Every row gives one point. Two turns around zero, p and q, are shown by what they do to some points. Where does a point land after both, in the order given? Backwards means that the second turn is done in reverse. Each puzzle has new turns, and all numbers are rounded.
In the rows, zero is written as 128.

Turn p:
[131 204 159] -> [157 205 130]
[113 123 113] -> [111 123 115]
[110 104  99] -> [101 102 109]
[160 103 120] -> [150  93 131]
[126 106 150] -> [121 117 156]
Turn q:
[152  86 139] -> [170 103 117]
[136 152  85] -> [125 177 121]
[ 95 164 107] -> [ 82 155 125]
[135  99 128] -> [149 114 112]
[122 139 181] -> [115  90 165]
Where do these land?
p, then q backwards: [ 63 123 117] -> [ 72 160 115]
q, then p backwards: [113 139 117] -> [107 134 125]
q, then p: [142 108 113] -> [150 119 112]
q, then p: [153 133 109] -> [155 144 122]
q, then p: [169 137 184] -> [151 115 193]

Turn p:
[145 106 140 100] -> [125 116 141  91]
[107 102 120  95] -> [110  88 120 111]
[105 102 129 160] -> [127 107 152 162]
[181 194 104 138] -> [174 193  90 120]
[102 136 148 147] -> [104 137 137 155]
Turn q:
[101 154 140 113] -> [125 153 112  98]
[122 110 162 111] -> [104 124 152 103]
[146 159 111 167] -> [156 156 121 167]
[150  82 131  98] -> [121  77 155 116]
[ 66 128 146 134] -> [ 79 154 100 110]
[125 126 137 132] -> [120 133 133 128]
[186 137  69 141] -> [192  99 123 174]
Where do these land?
q, then p: [138 122 111  92] -> [139 105 139  97]
p, then q: [120 149 161  73] -> [121 124  80  81]
q, then p: [137 154 132 189] -> [141 178 125 170]
p, then q: [116 164 129 198] -> [142 186 132 180]
p, then q: [138 112 114 102] -> [130  96 132 114]
q, then p: [109  91 107 117] -> [129  82 133 139]
q, then p: [138 105 142 125] -> [108 121 147 129]

Turn p:
[117 106 129  98] -> [108 140 150 106]
[121 166 134 124] -> [142 157 115 146]
[111  86  87 131] -> [ 76 102 122 109]
[ 98 167 159 156] -> [142 146 131 188]
[193 115 131 132] -> [172  95 122  91]
Turn q:
[108  61 158 182] -> [107  66 183 165]
[160 121 126  79] -> [147 140 134  74]
[112 127 153 133] -> [100 126 137 134]
[127 133 132 129] -> [124 133 128 130]
[116 145  99 113] -> [137 130  91 123]
[145 181 100 132] -> [154 173  96 143]
Where do these land?
q, then p backwards: [161 162  76 129] -> [161 189 139 123]
p, then q backwards: [107  94 142 149] -> [115  98 153 152]
p, then q: [139 174 160 150] -> [167 154 154 157]
p, then q: [146 143 108  93] -> [140 150  97 103]
p, then q: [ 85 119  87 123] -> [101 105  83 146]
q, then p: [109  91 171 123] -> [103 138 180 140]
q, then p backwards: [149 113 153 129] -> [123 107 152 112]

Turn p:
[135 115 148 106  92 133] -> [151  98 128 102 112 133]
[116 137 160 164 182 105] -> [130 157 167 170 144  87]
[105 102 100 101  94 130] -> [ 97  97 121  89 123 147]
[134 134 143 199 144 126] -> [125 137 137 195 106 108]
[162 127 131 157 178 103] -> [136 146 115 173 160  89]
[120 155  98  71  85 133] -> [124 139 101  59 112 158]
[124 125 117  99 121 167] -> [133 122 127 109 138 173]
Turn q:
[113 189 127 101 169  88] -> [135 133 101  85 147  58]
[133 116 127 121 151 103] -> [149 111 116 128 114 111]
[146 101 115 113 109 157] -> [130 116 134 121 125 177]
[ 90  90 163 122  83 146] -> [ 68  99 154 153 110 149]
[127 172  98 157 136  84] -> [140 176  85 129 129  91]
[134 123  92 169  87 180] -> [116 168 128 157 154 193]
[116  88 149 123 147 159] -> [131  84 156 150 140 141]
[136 133 143  89 160  91] -> [147  99 122  94 109  89]
[155 141 137 158 111 145] -> [135 166 154 135 128 143]
Where do these land?
q, then p backwards: [149 152 130  89 127 130] -> [114 133 131  84 111 117]
q, then p: [157 142 133 160 129  88] -> [143 148  94 120  90 108]
q, then p: [182 135  90 112 126  79] -> [141 131  59  89 116 150]
q, then p: [103  79 156 144 170 179] -> [142  88 161 196 151 108]
q, then p backwards: [111 120 117 163 123 163] -> [130 121 115 145 168 157]
q, then p: [105 111  83 113  89 127] -> [ 84 128 127 127 128 180]
p, then q backwards: [ 90 105 116 109 172 121] -> [102 160 150 124 123 175]
p, then q: [118 158 153 122 131 159] -> [127 150 168 106 135 136]
q, then p backwards: [137 152 173 139  84 106] -> [ 75 164 130 149 122 102]

Turn p:
[116 149 157 158 157 108 171  97] -> [ 99 128 169 111 160 109 173 115]
[110 107 127 146  87  89 167 132] -> [125 128 102 112 103 106 172  86]
[133 131 123 102 164 101 125  97] -> [152 126 156  91 157 124 114 124]
[114 112  89 131 129 145 115 125] -> [139 115 106 151 143 124 103 111]
[122  94 121  94  87 176  97 135] -> [135 111  98 151  93 179  88 117]
[174 160 118 137 123 158  96 100] -> [159 125 173 175 120 133 113 153]
[106 159 134  83 161 108 165 171] -> [118 184 104  82 166 145 143 146]
[175  90 131 143 101 169 110 152] -> [138  84 104 164  87 146 129 164]
[102 151 153 159 143  98 106 142] -> [ 87 150 143 115 123  85 118 136]
Turn q:
[136 117 103  65 108  79 126  99] -> [126 119 105  73 104  64 113 129]
[ 88 141 137 132 100 178 132 145] -> [ 81 115 119 134 140 170 157 116]
[156  93  77 101 114 108 105 111] -> [143  79 124  97 107  94  91 142]
[ 76 155 142 170 157 131 134 169] -> [ 97 160 141 177 164 147 155 160]
[151 112 129 130 145  98 103  71] -> [145 140 156 123  93  96  82 112]
[112 185 112 130 120 166 148 154] -> [100 134  92 132 182 163 132 123]
[132 111 135 151 133 134 164 125] -> [147 120 131 159 133 122 147 107]
[136 122 171 141 167 159 130 153] -> [153 148 167 135 145 166 157 126]
[165 116 145 132 107 100 111 125] -> [159 135 116 122  84 129 118 137]
Where do these land?
q, then p: [139 169 123  97  92 136  99 101] -> [151 150 125 139 129 153  72  99]
q, then p: [123 146  98 130 128  80 114 136] -> [133 156 100 121 120  90 107 143]
p, then q backwards: [146  74 185 155 147 107 109 125] -> [104  75  92  88 101 130  91 128]
p, then q: [ 85 133 135 114 128 134 102 125] -> [ 88 139 144 116 119 138 105 130]
p, then q: [114 140 101 146 129 141 115 104] -> [133 148 150 153 111 127 105 127]
p, then q: [125 148 112  95 103 148 225 116] -> [150 123 123 144 197 131 123  46]
q, then p backwards: [139 164 147 166 141 156 114 173] -> [141 157 123  87 135 184 146 138]
q, then p: [138 109 136 120 184 104 125 145] -> [123 142 141  97 116 125 152 178]
p, then q: [143  69 115 129 100 146 149 127] -> [144  63 130 140 119 116 124 106]

Turn p:
[ 94 110 134 163 102  96 103 151 140] -> [ 73 100 141 153 103 111 117 134 135]
[114 164 166  82 169 116 134 149  80] -> [129 115 141  73 169 129 153 155  71]
[156 126  86 114 105 110  95  97 125] -> [150 134 120 115  94 117  77  96 125]
[ 75 112 113 117 157 140 116 118 144] -> [ 96 110 123 103 152 135 140  93 158]
[118  93 153 134 127 158 158 118 103] -> [142 114 139 150 128 156 178 113 122]
[159 140  97 165  95 130 158 156 141] -> [134 151  85 167  96 121 122 163 138]
[158 100 144 122 116 181 136 138 161] -> [170 131 145 143 120 145 148 145 182]
[148 136 140  96 114 112 158 128 159] -> [149 161 139 119 122  87 146 139 136]
[133 125 123 131 176 106 111  99  93] -> [137 107 124 125 167 131 104  95  90]
[125 175 125 155 119 130 111 125 134] -> [101 157 125 130 130 146  96 147 122]
Turn q:
[114 117  94  96  88 166 122 145 135] -> [116 146 113 120  90 186 120 119 114]
[146 171 116 122 159 151 142 118 129] -> [143 168 143 114 160 125 136 133 101]
[125 140 146 103  91 164 116 112 115] -> [133 143 146 105 103 146 116  82 128]
[152 166 122 123 103 122 119 138 168] -> [153 178 113 137 126 137 125 130 160]
[156 110 148 169 103 134 144 125 127] -> [164 100 142 124 116 131 160 127 153]
[ 82 132 149 113 162 124 144 162 123] -> [ 94 117 161 144 151 135  88 151 120]
[154 115 113 109 109  79 135 130 128] -> [107 138 102 116 103 105 145 151 158]
[118  89 159  98 167 122 109 126 116] -> [ 88  90 120 103 159 119 104 115 130]
[ 81 113 113 179 146 137  93 141  87] -> [149  73 122 158 115 117  96 132  73]
[151 128 120 168 153  79 156  82 151] -> [133 128 117 158 157  77 190 139 141]
Where do these land?
p, then q backwards: [160 136 121 110 137 136 149 166  66] -> [154 108  76 168 145 153 116 148 106]
p, then q: [120 135 145 110 146  62 144 159 141] -> [ 85 112 128 141 121  82 109 170 140]
q, then p: [123 108 146 124 140 138 145 105 149] -> [125 134 128 137 158 133 154 106 137]
p, then q: [116 131 152 125 141 106 134 141 136] -> [108 114 142 137 138 113 117 146 133]
p, then q backwards: [133 146  99 161 101 145 148 133 123] -> [118 128  85 119 103 118 116 142 154]
q, then p: [113 106  90 108  86 109 141  50 132] -> [ 91 184 100 145  94 130 165  82 101]
q, then p: [104 107 144 144 138 136  99 168 144] -> [136  88 130 142 131 149 102 122 165]
p, then q: [119 130 147 180 137 124 126  69 102] -> [164 102 157 137 142 104 131  89  81]
p, then q: [113 141 127 107 101 153 131 113 140] -> [125 164 148 128 125 145 127 109 140]
q, then p: [116 138  97 107 150 122 150 117 129] -> [ 99 127 109 116 138 141 144 139 100]
q, then p: [142 118 135 138 137 147 139 157 160] -> [149 121 119 130 151 142 135 148 161]
q, then p backwards: [175 140 133 122 124 158  31 159 115] -> [182 149  48  85 153 139  95 113 112]

Turn p:
[119 176 137 130 113 122 189 127 143 114  99] -> [132 159 101 106 142  97 178 160 151 145 127]
[ 82 125 120 158  97 141 164 149 132  88 108] -> [131 120  71  98 111 136 172 133 150 114 156]
[ 89  96  75 132 123 168 101 135 116 180 134] -> [107  92 124  85 105 182 114  98  87 139 102]
[ 93 110 144  87 137 127 148 152 169 110 110] -> [105 143 117 122 143 164 142 171 157  89 121]
[166 120 117 105 154 139  92 125  78 108 146] -> [137 134 138 165 137 120  94 108  68 109 144]
[172 107 152 104 101 102 119 106 130 143 131] -> [149 159 164 127 128 110  88 113 151 115 117]
[116 136 150 125 140  79  88  95 106 135 106] -> [121 103 142 142 102  77  95 153 128 112 104]
[ 99 180 155 128 108 172 103 120 161 130 152] -> [114 122  81 164 144 137 142 106 154 153  75]
[169 110 107 116 139  80 130  92 153 154 175] -> [114 124 191 114 171 110  83 111 147 147 142]
[151 123  90 163 122 119 176 167 167 107  90] -> [171 133 121  89 138 153 157 169 147 155 181]
[139  93 169 147 148 178 116  97  88 111 102] -> [171 112 144 157 105 122 163  98  98  74 110]
[142 159 122 143 154 108 111 171  93 155 182] -> [ 86 136 143 168 107 126 110 116  98 184 158]
Turn q:
[134 167 103 177 188  96 160 160 163 123 120] -> [182 198 135 113 167 152 114 161 134 118  98]
[118  46 135 154  80 176 123 123 129 139  92] -> [105  77  86 141 129  55 115 125  92 157  99]
[161 133 102  88 100 138 106 137 108 137 195] -> [ 63 102 133 122 114 153 144 163 163 105 155]
[105  59 166 167 116 141 106  67 121 117  92] -> [156  89 112 169 109  48  93  94 100 131 132]
[116 160 174 157 142 111 161 136 155 134 111] -> [165 156 175 128 153 134 116 119 104 157 116]
[157 144 113  78 123 138 145 100 135 118 173] -> [ 96 114 135 162 146 167 159 136 147 104 160]
[116 152  97 147 120 110 145 136 121 142  84] -> [158 161 113 109 123 115 163 131 134 154 111]
[134 173 144 128 161 140 137 154 124  97  95] -> [155 158 134 121 113 174 135 120  87 123 106]
[171 111 129  70 130 115 118 128 107 148 162] -> [111  70 129 112 131 164 138 140 156 109 162]
[105 132 101 100 155 131 133 126 105 158 187] -> [ 93 145 121  96 151 136 129 130 149  99 186]
[100 143 125 142 122  94 144 172 142  84  90] -> [149 162 140 110 126 132 138  96 132 129  58]
[133 142 127  90 135 133  92 119 154 142 148] -> [107 123 119 143 121 167 106 124 154 142 155]
[114 103 149 167  92 140  96 106 100 124 115] -> [124 111 132 139  82  68 115 124 111 136 126]
Where do these land?
q, then p backwards: [103 128 126  73  81  90  80 172 138 124  76] -> [ 87 131 134 176  65 155 115 124 151 195 148]
q, then p: [121 105 176 115  71  63 106 157 140 117 103] -> [167 131 172 103 111 130 114 142 178  86  68]
q, then p: [104 104 109 157  81 150 140 143 101 136 178] -> [ 65 124 109 120 107 111 122 174 154 107 144]
p, then q backwards: [146 144 136  89 138 107 141  89 134 157 133] -> [106 122 138 169 109 116 156 155 149 123 151]
q, then p: [169 163 112 146 141 137 132 149 146 118 173] -> [127 138  87 170 111 165 160 145 125 139 134]
q, then p: [ 96  83  89 165 118 159 128  65 124  95 122] -> [127  79 117 101 125  72 108 148 139 156 192]
p, then q backwards: [102 121 111 173 111 136 144 132 111 138 115] -> [127 128 127 103 114 125 113 134  84 145  98]
p, then q: [140 140 146  98 153 145 144 106  77 101 151] -> [166 163 160 123 111 108 147 117 126  83 138]
p, then q: [112 156 185  78 103  96 138 155 193 129  71] -> [126 179 116 118 135 188 119 140 126 183  45]
q, then p: [165 136 122 158 150 177 122 100 131 150  95] -> [132 140 130 124  95 140 113 105  89 173 171]
q, then p: [153 135 100 140 170 112 157 153 122 126 147] -> [135 153 111 163 157 150 141 158 105 123 147]
p, then q: [141 103 125 120 182 157 122 132 132 139 146] -> [132 122 138 125 125 108 113 123  67 109 142]
p, then q: [110 146 127 153 164 135 108 110 115 133 154] -> [146 117 124 111 141  73 119 118 126 121 136]

Turn p:
[ 91 137 130 165 146 114 161 152 148 107 149  91] -> [ 69 123 122 122 110 121 115 135 177 101 140 114]
[148 152 121 100  70 145 188 120  90 104 112 147] -> [160 130 118  66 104 148 187  95 138 134 116 158]
[137 101 151 136 132 140  64 145 167 127 117 175] -> [153 135 163 159 125 142  64 150  93 136 138 155]
[101 129 115 150 139 148 185  71 129 129 113 148] -> [118 142  80  98 172 149 127 110 150  96 101 152]
[129 147  70 194 174 124 117 138 164  83 144  79] -> [116 137  85 162  92  70  87 151 188  81 131 106]
[159 115 129 119 112  84 181 106  91 151 127 134] -> [127 111 106 121 162 131 190 110 145 162 146 155]
[160 133 130  87 156 153 149 130 127 126 112 134] -> [166 123 134 103 145 131 155 161 119 106 133 122]
[148  90 111 114 120 105 135 127 139 127 142 108] -> [146 102 138 136 145 111 129 113 156 144 151 118]
[170 147 124 135 157 116 121 114 151 146 151 150] -> [146 163 106 143 148 119 124 166 130 145 156 129]
[ 98 136 139 145  92 149 120 104 122 144 172 123] -> [104 166 121 122 124 145 113  77 117 137 133 106]
[159 136 171 100  84 124 106 132  77 116 112  85] -> [137 132 183 145 100 115 197  95 104 134 121 126]
[ 79 129 145 140 103 162  98 141 141 197 100 157] -> [112 127 128 150 125 210  93 124  83 143  93 115]
[139 125 121 144 168 131  99 170  86 112 143  98] -> [112 103 121 153  94  84 138 142  98  99 155 109]
[ 75 115 135  63 140  97  67 142 162 126 100 164] -> [126  99 187 113 147 118  70 166  93 174  79 126]
Turn q:
[117  72 130 122 157 134 142 113 143  94 124 128] -> [132  97 148 125 158 135 141 104 149  99 104 160]
[126 155 120 113 119 137 129  88 115  76 130 195] -> [131 185 121 145 132 109 136  91  93 131  90 173]
[180 128 106 103 127 123 189 121  89 135 154 136] -> [149 126 121 105 164 120 146  81  78 145 173 118]
[137 135  93 139 128 126 123 133 131 165 102 133] -> [145 106  94 130 117 135 127 143 119 159 120 114]
[114  81  86 153 104 142 102 151 164 178 141 154] -> [123  61 103 115  87 118  73 121 138 152 107 135]
[140 174 144  70 125 138 157  98 187 147 121 131] -> [119 152 106 135  87 117 199  86 160 148 148 120]
[103 125 143 151  85  78 101 163 138  93 143  66] -> [101 139 114 126 141 103  86 177 163  59 151 105]
[143  78 135  90 128  94 140 145 149  92 131 120] -> [135 105 129  87 145  97 150 116 144  74 134 147]
[123 172 145 113 151 116 100 162  96 152 127  57] -> [108 156 141  97 138 157 139 191 144 136 155  70]
[117 160 122 147 151  72 150 142 100 145 159 107] -> [108 136 126 129 180 103 123 167 126 160 172 115]
[138 106 133 146  90 126 100  96  81 167 140 153] -> [128 113 151 144 113 100  94 119  73 140 101  88]
[137 158 154 156 159 159 138 150 100 134 104 162] -> [154 145 157 146 113 163 134 155  97 160 141 159]
[ 87  96 116 125  91 117 142 133 146  99 110 130] -> [ 98 104  96 140 128 122 123 124 128  78 114 155]
[169 142 163 140 114 148  79  82 129 122 118  98] -> [166 165 159 152 106 130 124 120 146 109 104  71]
[ 91 138 131 151 190 208 130 143 154 120 116 151] -> [125 129 153 142 110 204 126 125 162 167 109 190]
Where do these land?
q, then p backwards: [130 138 126 147  90 154 132 148 157 162 188 148] -> [110 109 110 160  93 113 104 162 137 104 182 142]
q, then p: [111 144 162  79 151 140 148 114  98  98 103 140] -> [100 140 113  72 128 152 164 138 124  97 119 153]
q, then p: [ 95 123 132 147 127 139 114 150 101  97  92 142] -> [134 112 126 116  84 137 118 140  92 104 120 158]
q, then p: [175 122 117 134 101 163 131 153 166 178 136 104] -> [175 142 145 145 134 127 121  70 148 148 152  85]
p, then q: [107 132 148 120 176 136  76 127 134  82 120 127] -> [126 159 146 120 136 103 129 194 112  92 119 139]
q, then p backwards: [ 95 125 185 116 133  97 101  93 101 108  95 142] -> [128 163 174 118 162 118  98 115 115 113  81  90]
q, then p backwards: [125  95 118 100 116 116 119 102  95 101 137 183] -> [ 96 125 137 112 131 134  98  87  81  96 108 144]
q, then p: [136 134 133 147 135 171  65 116 118 120 110 126] -> [158 146 157 158  92 157 148 137 119 107  98 130]
q, then p: [187 144 132 139 122 108 138 170 134 142 146 116] -> [146 142 137 127 121 101 141 129 131 165 180  94]
p, then q: [171  99 140 142  94 150 158 151 182 128 156  87] -> [139 151 151 140 104 120  99  72 194 118 159 120]
q, then p: [103 121  83 114 123  82 176 109  75 157 168 102] -> [ 72  86  97 131 179  82 123 131 106 112 125  79]
p, then q: [180 157 111 187 125 150 169 124 190 145 133 100] -> [157 161  75 136 105 148  86  97 193 139 161 149]
p, then q: [ 85 158 105 101 137  96 107 112 133 104  78 126] -> [140  97 105 132 105 127 175 187 115 105 107 133]
p, then q backwards: [ 93  99  98 119 161  89 159 123 108 171 130 149] -> [ 91 106  63 128 145  97 157 133 116 157 131 114]
